Each row of a before or after table is a point. The points were changed in one or more steps. Then noise was added and the rows were shuffled. The steps act on columns, c1 being the first. Write out the steps. A step turns or swaps two columns, mirrors them in a line or flattens them onto one, adds a multiple of one to another, or multiplies or shifts one. Angles are multiples of 10 degrees, from the lower column toward the higher: turns from -170 to 170, lines from 10 to 170 but not 90. Use the fewest steps. Two steps may share a column if one is a turn and the other turns, adds or multiplies; they go together, in the order done. Otherwise the lowest column goes first.
(in the rows, 128 means zero)

Before, 9 rows:
[[ 97 149 145]
 [ 81  68 104]
 [143  37  84]
 [ 84 114 152]
 [ 97 131 161]
 [135 126 123]
 [188  78 106]
 [114 128 158]
 [ 94 132 188]]
After (9 x 3):
[[145 156 103]
 [151 169 191]
 [121 119 135]
 [159 134 112]
 [171 158 126]
 [131 111 227]
 [164 148 109]
 [187 143  95]
 [113  68 183]]
Steps: turn c2 and c3 by -120 degrees; turn c1 and c2 by -110 degrees

Before, 9 rows:
[[153 115 118 147 137 159 180  97  67]
 [153 125 138 142 124 134 151 169 114]
 [154 139 128 137 146 176 133 100 116]
 [141 177  92 154 153 111 145 135 116]
 [117 157 115 115 164 146 186 124  72]
 [ 92 163 109  87  74 123 147 137 132]
 [122 138 157 127 138 121 162 112 154]
 [168  82 115  79 100 129 153 156 108]
 [108 171 137  83  85  90 123 136 108]]
After, 9 rows:
[[128 170 119  84  71  30 122 117  96]
 [154 127  91 144 126 140 151 108 136]
 [150 139 153 137 154 247 132 133 140]
 [106 140 146 127 140 107 159 101 139]
 [193 116 158 153 142 204 179 144 111]
 [165 161 132 115 176 169 184 136  79]
 [101 167 117  89  62 116 150 146 101]
 [149 176 117 157 159  88 143 160 129]
 [168  77  95  76  90 136 156 137 143]]
Steps: turn c1 and c9 by 50 degrees; mirror c3 and c8 in the line at 140 degrees; multiply c5 by 1.3; multiply c6 by 2.5

Before, 12 rows:
[[ 89 128 174 111 142  94 110 114 150 155 137 154 152 148]
 [176 137 149 150 124 162  95 115 133 109 138  90 131 123]
 [105  97 100 106  72 124 120 146 142 139 160 162 121 139]
 [154 142 139 134 140 118 139 140 123 115 135 134 147 116]
 [137 157 145 138 139 117 113 114 144  90 120 108 113 134]
 [101 162 120  79 150 128 123 119 142 162 105 154 149 136]
 [140 156 153 110 133 158 150 150 134 117 143  98 120 113]
 [153 127 175 135 136 159 153 108 137 106 108 119 125 107]
 [170 149 141 137 161 117 117 130 156 135 129 116  94 126]
 [ 86 118  93 136  88 138 134 159 159 151 145 144 139 108]
 [101  82 105 130 108 123 128 151 138 139 139 123 134 155]
 [ 88 143 128  98 146 105 142 101 120 165 139 140 133 111]]
After (12 x 14):
[[ 25 121  93 134  89 134 128 160 162 151 151 129  98  75]
 [150 157 145 139 140 123 134 112 144  89 110 116 139 142]
 [157 154 152 112 135 169 100 152 132 118 123  95 120  90]
 [191 124 175 140 139 160 104 111 135 104 107 136 110  75]
 [247 136 153 150 121 174 162 114 131 111 121  91 138 116]
 [235 148 137 138 158 121 120 127 156 137 122 119 144 125]
 [ 26 142 126  97 144 102 117 101 119 163 143 133 123  85]
 [ 71  98 100 108  72 122 127 148 142 136 173 140 128 157]
 [ 60 161 124  80 151 117 142 119 139 162 121 164 104 146]
 [194 143 140 137 138 118 127 136 124 115 135 131 107  97]
 [ 59  82 103 130 109 127 133 152 137 139 138 112 114 199]
 [ 30 130 172 111 146  85 156 110 151 156 150 146  98 178]]
Steps: multiply c1 by 2.5; turn c11 and c12 by -30 degrees; add -0.3 times c12 to c6; turn c7 and c13 by -150 degrees; add -0.7 times c9 to c13; multiply c14 by 2.5
